Every row gives one point. A path goes straight from each point to the next, and from the last back to the first. The post is the endless flat space through its rows: a point in 2 columns, a line in 3, a plane in 4, and so on, so that a path can go around it. Count how often the path circles the post. Going back the other way cancels.
(in the rows, 128 means zero)

Post, 2 rows:
[[ 99 146 100]
 [154  99 119]]
Path (20 x 3):
[[ 90 128  46]
 [161 111 113]
 [159 165  94]
 [119 124  79]
 [ 84 114 105]
 [101  92 134]
 [ 71 109 134]
 [ 86 153 139]
 [180 122 166]
 [ 82 148 109]
 [123  62  95]
 [152 106  82]
 [121 177  82]
 [140 147 160]
 [ 97 167 151]
 [150 137 105]
 [174 116  86]
 [145 132 112]
 [139 112 148]
 [ 87  99 119]]
Times around: 1

Post (10 x 11):
[[192  96 111 122 169 149 145 173 168 162 118]
 [129 114 198 108 150 124 156  96 136 168 127]
 [ 92 117 175 164 150 122 107 121  99 102 161]
 [143 121 128 139 111 159 140 140 140 162  90]
 [162 101 112 148 124 130 158 109 153 146 195]
 [118 108 202 116  98 160  84  72 129 102  92]
 [155 132  45 143 154 132 118 131 110 136 134]
 [169 123  91 140  98 100 156 135 161 137 128]
 [149 148 140 129 135 149 142 133 143 106 178]
 [112  93 135 100 107 163  86 128  81  96 128]]
Path, 27 rows:
[[104 120 114 140 166 190 186  98 133 183 130]
 [129 109 109 182 191 152 125 185 107 122  99]
 [180 110 175  99 123 163 153 130 152 111 137]
 [132 111 122 157 118 172 139 102 112 141 153]
 [161  91  67 119 144 167 135 124  71 107 180]
 [165 136 172 181 110 121 105 175 129  94 132]
 [ 88 146 178 142 101 147 119 119 103 135 119]
 [126  84 120 125 142 184 111 142 132 168 119]
 [ 98 135 142 155  83 142 142 106 139 141  78]
 [157 125 148 115 141 120 169 105 100 130 132]
 [192 108 111 202 131 107 121 120 131 150 121]
 [158  82 171 133  98 148 120 107 137 146 131]
 [165 156 150 146  81 105 138 144 182  98 169]
 [123 162  78 124 166 148 124 117 102 143 178]
 [155 123  83 116 107 188 201 168 190 142 127]
 [195  66 128 123 189 107 159 124 162 153 161]
 [ 94  89 119 157 120 102 154 108  77 116 159]
 [125 118 217  56 170 160 158 128 122 121 169]
 [162 127 136 175 117 165 178 105 137 172 102]
 [136  78 119 144 165 143  90 120  49 138 112]
 [180 149 132 152 176 111 127 134 131 183 147]
 [119 101 117 159  82 171 150 108 135 173 177]
 [ 90 126  91 124 111  74 156  86 133  94 166]
 [152  55 110 161 101 210 148 127 126 196  36]
 [137 114 157 130 103  85 122  89  98  98 147]
 [170  85 136 186  96 144  78 126 139 152 138]
 [110 106 175 102 159 120 138 165 137 152 184]]
Times around: 4

Post, 17 rows:
[[186 111 131  91 121 116 110 112 119 111 120 103 106 119 124 130 131 113]
 [ 75 176 106 128 166  94 158 130 152 145  93 106 122 147 183 135 123  99]
 [186 126 168  75 108 167  89 123  97 127 112 117 106 108 109 151 110 152]
 [128 149 103 121 170 160 126 111  59  96 122 166 116 119 149  77 153  95]
 [101 146 198  90 121  72  99 108 105  92 112 179 110 140 153 142 115 130]
 [164 126 124  92 138 110 121 141 111 152 154 156  94  84 106 125 133 142]
 [165 123  72 131 119 141 142 122  82 123 123 120 125 110 116 128 112 114]
 [188 101 118 132 107 147 110 134 123 134 123 129  81 174 149 150 152 101]
 [108 182 176 168 133 120  86 178 154 152 126  87 138 121 103 117 126 103]
 [185  97 203 134 119 115  84 154 126 140 111 132 163  91 107 142 124 144]
 [141 154 102 100 133  93 134 173 113 100 116 100 112 111 133 150 106 162]
 [126 203 194 108 133 102 136 120 149 154  99 110  90 138 133  97 120 164]
 [126 209 157 154 125 126 164 118 168 112  86 108 113 112 158 121 114 126]
 [130 189 116  98 124  45 113 132 133 121  79 199 127 133 159 159 128 129]
 [ 84 166 164  86 117 120 138 106 158 124 117 148 148 149 124 120 151 136]
 [169 111 145 150 140 122  69 166 142 140  90 145 105 136  90 132 119 127]
 [ 87 192 162 160 176 117 125 117 128 124 126 114 149 137 107 149 142 142]]
Path (26 x 18):
[[109 143 209  99 162 128  36 182  77 173 125 118 112 189 127 165 159 131]
 [169 108 126 112  97 133 122 128 137  80  90 171 152 138 114 159 142  63]
 [178 171 187 102 157 144 115 110 112 158  77 111 127 151 100 201 104 165]
 [177 105 203 123 131  98  81 115 154 198 127 144 100 157  68 136 118 149]
 [112 151 212 140 180  74  55 127 119 117  81 102  92 181  99  99  76 181]
 [203 123 120  89 143 128 148 115 166 165  83 116  84  97  96 163  57 164]
 [ 73 164 208  86 137 126 172 140 122 145 123  68 156 114 101 102 111 145]
 [111 170 101 123 139 146 140 115 121  62 134 151  93 143  89 153 171 157]
 [136 170  75 136 162 109 121 151 135 111  74 128  99 138 155 107 132 122]
 [ 61 149 150 128 155  78 110  96 184 125 121 189 145 124 169  97 133  78]
 [167 111 128  98 143  67 153 166 177 109 107 198 141 125 108 133 155 177]
 [234 111 129 131 111 130 170 167 124 139  97  92 103  98 116 108 138 146]
 [151 177 127 166 132 131 124 114  97 145 112  64 102 106 163 173 131  95]
 [147 137 159 142 150 120  51  75  83 157  92 104  87 157 143 114 124  91]
 [143 239 149 153 100 102 165 103 155 112 150 100  40 154 123 150  97 206]
 [193 135 139 131 144 104 123 129 118 132 146 185 112 123 111 141 140 124]
 [126 159 182 115 147 135 131 113 180  80  72 120 116 138 156 153 120 106]
 [110 151 220 150 185 156  96 118 140 154 135 109 149 109 153 116 138 100]
 [199 117 118  97  88 185 133  73 164 141 144 193 115  85 109 116 182 112]
 [118 144 126 148 178 127 144  97 158 157 122 103 135 115 139 142 164 143]
 [116 188 151 153 142  59  95 126 185 131 112 162 112 161 132  83 142 130]
 [129 144 129 118 165 117 152 146 126 162 131 139 118 129 131 132 105 156]
 [188 141 148  96 110  94 131 127 124 107 163 123  58 156 131 192 152 151]
 [123 170 135 176 150 134 132 189 103  99 105 132  95 131 168  72 177 107]
 [182 189  99 132 115  98 144 144  72 120 170 171  74  68 123 139 167 219]
 [ 89 170  97 117 122 120 143 131 133 141 101  81 149 114 130 159 130 147]]
Times around: 2

Post:
[[153 166 147  65 140 111 160 139 142 142 116 126 146 121 139 161  87 112]
 [116  95 149 121 133 153 154 125 132 168 124 143  85 145  98  96 144 170]
 [173 176  96  79 133 118 191 151 133 120  75 120 140 134 121 186 111 101]
 [122 104 167 150 100 153 115 113  97 122 162  83 119  73  90 120 107 123]
 [119 111 156 142 145 141 119 117  96 150 150 130 109 115  71 112  98  89]
 [145 130 121 143 150 138 215  99 132 146 173 147  94 127 109 104 168 172]
 [148 213 141 134 173 177 109 133 168 106 147 103 113  93 105 146 130 132]
 [137 184 168 140 100 130  75 154 166 105 150  62 119 104  89 108  93  92]
 [ 85  57 149 127 123 139 149 111 106 138 152 144 134 145 117 136 151 117]
 [121  86 113 114 161 142 165 161 116 156 150 136 135 156 129 136 110 158]
 [103  89 112 138 165 111 156 120 118 170 120 157  88 124 142 127 147 141]
 [157 198 167 131 119 140  41 165 140 108 139  67 151  81  50 106 143 107]
 [143  92 136 154 113 127 137 125 103 152 148 186  96 138 128 159 139 151]
 [175 125 133 108 163 107 151 137 132 122  93 111 140 151 134 156 102 126]
 [161 134 103 103 127 130 135 146 185 177  91 114 161 128 130 167  97  97]
 [126 130 113 141 120 120 144  79  91 156 129 134 122 154 127 127 120 136]
 [169 123 122 124 123 142  66 127 140  96 135 107 145  92  93  91  99 102]]
Path:
[[157 147 155 134  91 118  82 100 210 134 167  67 121 120 112 101 140 145]
 [ 96 157 110 118 131 167  76 207 196 201 144 108 131 111  88 141  87  63]
 [ 88 135 171 114 132 164 148 108  92 129 141  83 129 134  60 113 187 116]
 [123 172 159 111 134 135 115 121 141 168 189 115 106  65  92 126 126 138]
 [144  91 168 132 145 156  45 177 152 132 190 134 144 108  83 140  89 152]
 [124 147  85 121 145 135 130 127  65  96 140 158 160 102 104 158 138 102]
 [171 186 124  94 130 110 149 121  95 100 108  66 163 121 120 109  73 114]
 [121 127 129 147 198 138 116 139  47 107 113  74 148 121  88 138 129  59]
 [153 171 121  74 196 144 215 138 172 196 116 139  86 142  97 132  99 110]
 [188  93 136 102  98 115 124 143 148 118 138  57 151  97  57 103 116 130]
 [124 128  84 170  96 111 107 180 198 128 132 124  73 136  93 113 140 140]
 [179 122 108 106 156  96  59 178 137 157 117 181 141 175 140 173 112 143]
 [173 178 105 145  96 115 113  75 167 131 107  76 160 121 105 169 124  55]
 [129  73 144 126 112  94 154  99  74 136 177 119 124 123 154 153  81 181]
 [112  60 177 154 116 139 120 152 132 157 170 121  70 102  89 131 177 183]
 [124 157 136 101 105 148 107 117 140 148 156 113 143 114  75 100  83 130]
 [115 181 185 145 103  75 212  75  67  99 180  49 102  74 117 175  74  90]
 [164  62 128 105 151 160 129 100 107  78 170 115 183  81 131 124  27 101]
 [160 169 112 132 130 166 111 158 144 107 161 114 166 132 115 121  96 119]
 [181  91 111 109 193 122 201 108 108 131 103 129 111 132 122 104 130 127]
 [123 111 139 102 133 116 129 125 147  97 158  43 149 129 109 104 113  84]
 [193 222 103 127 127 138  85 132 155  65 180  93 129  92  46 111 105  85]
 [114  86 156 169 125 164 113 109 172 155 139 111 135 128 101 149 121 110]
 [115  64 115 115 157 157 120 148  78 115 145 156 166 116 120 132  86 129]
 [164 155 112 164 144 116 177  66  92 101  83 153 125 103 144 147 190 119]
 [101  76 135 146  98 139 134 155 170 187  73 122  99 145 126 101 111 149]
 [130 120 144  92 111 151 123 161 159 194  81 163 100 106  93 149 115 137]
 [177 114 154 129 109 123 132 134 167  85 137 106  75  89 119 132  99 134]
 [186  89 152  87 148 144 131 189 151 122 149 143 111 137 133 135  82 171]
 [153 144  94 119 129 105 142 167  98 196 121 116 128 159 114 126 126 132]
 [162 121 124 154 181 100  88 132 127 124 103 167  82 141 115 169 168 124]
 [148  66 107 116 126 116  94 148 157 126 129 156 160 155 101 123 137 102]]
Times around: 2

Post (17 x 18):
[[146 101 146 156 144  91 125 139 148  91 121 128 111 173 113 134  82 124]
 [149 147 136  54 127 135  68 129 157 170 110 123 104 121  99 144  91  71]
 [100 181 168 127 122 115 116 174 128  84  85 144 173 128 148 153  89 124]
 [157 105 114 138 139 104 132 158 143  80 140 120 104 114  60 158 126 114]
 [ 47 174 134 125 106 131 170 151 127 153  84 104 123 106 178 128 146 133]
 [126 126 136 136 116 187 151 157 110 129 136  78 108 124 158 155 109 125]
 [174 112 139 123 128 147 109 148 134 113 143  65 119 101  99  92 150 139]
 [113 128 139 179 138  92 139  99 121 122 132 117 190  90 126 135 143 148]
 [168 103  62  71  90 163 118 158  97 125 104 167 125 158  83 151 134 107]
 [ 72 160 132 167 190 102 159 105  89 123 111 119 109 113 127 115 133 140]
 [106 163 143 134  91 160 145 144 154 153 115 102 139 139 116 149 149 162]
 [135 117  71  89 167 175  82 118 128 183 169 122 110  91 136 137 129 154]
 [121 185 137  94  92  89 151 141 118 115 120 119 118 123 134 140 105 139]
 [141 156 165 116 201  70 149 108 148 175 132 155 138  97 128  90  81 127]
 [103 145 118 126 172 139 109 136 107 147 158 128  92  99 128 102 102  94]
 [ 86 138 161 137 128  64 165 157 117 129 127 109 159 123 101 154 119 159]
 [144 126 130 116  99 146 123 183  90 141  94 174 130  83 126 145 125 106]]
Path, 27 rows:
[[148 158 149  86 136 149 105 124 135 194 125 146 166 133 106  96 144 155]
 [ 56 220 175  91 128 138  78 184 179 177  88 114 158 190 126 141  99 126]
 [114 133  95 144 145 129 128 175  77 128 101 129  87  69 121  92 163 124]
 [127 136 127  95 145  75 122 165 133 111 150 115 116 117 101 172  80  87]
 [185 203 133  76  63 115 142 152 105 118 159  73 154  72 101 147 136 111]
 [112 200 124  80 131  97 142 171 102 145 166 134 134  83 150 131  48 135]
 [126  43 106  92 130 132 113 169 178 156 185  81  63 121  98 127  77  61]
 [ 96 150 145 179 118 136 149 120 119 124 176 112 139  90 121 136 154 141]
 [ 91 152 124 128 169  57 142 119 157 149  85 154 114  74 120 163 134  70]
 [117 158  99 101 171 112 122 164 112 106 124 136 133  97 145 145 105 106]
 [142  98 129 164  98 133 132 112 117 113  96  99 142 159 111 160 153 131]
 [142 136 111 129  93  91 160 131 118 131 159  79 104  84 146 137 128 163]
 [126 115  94 133 154 115 147  76 119 172 132 176 119  95  86  81 119 116]
 [121 154 141 103  89 133 161 113 101 151 116 153 119 136  86 173 111 119]
 [129 143 139 147 128 156 169 113  97 125  98 136 105 101 131 184 163  98]
 [133 126  99 135 116 134  95 192 108 129 143 149 133 119 115 111 138 106]
 [119 136 107 127 139  83 103 144  88 102 138  77 151 133 106 125 100 168]
 [112  72 131 136 126  82 148 155 163  84 133  81  74 139  40 166  99  85]
 [101 136 155  97 103  80 122 155 201 138  86 179 110 104 135 105 132 103]
 [165 185 162 125 128 122 167 137 103 143  51 186 148 135 130 155 134 144]
 [ 84 213 178 160 110 120 109 152 114  55 102  45 129 117 128 176 135 161]
 [ 93 166 150 167  94 133 130 148  86 101 155  83 162  58 153 139 161 149]
 [161 190 199  76 117  88 201 129 152 141  60 139 139 165 106 175  94 144]
 [ 85 249 143 118  83 145  87  90 129 168 148 107 147 109 148 161 165 143]
 [101 144 125 127 168  44  83 167 184 134 135 118 130  69 139  89  91  96]
 [ 92  52  62 121 167 145  97 141 116 132  93 120 108 167 101  93 126 129]
 [131  98 145 141 145 138 118 177 125  91 104 176 119 134  85 111 115  96]]
Times around: 4
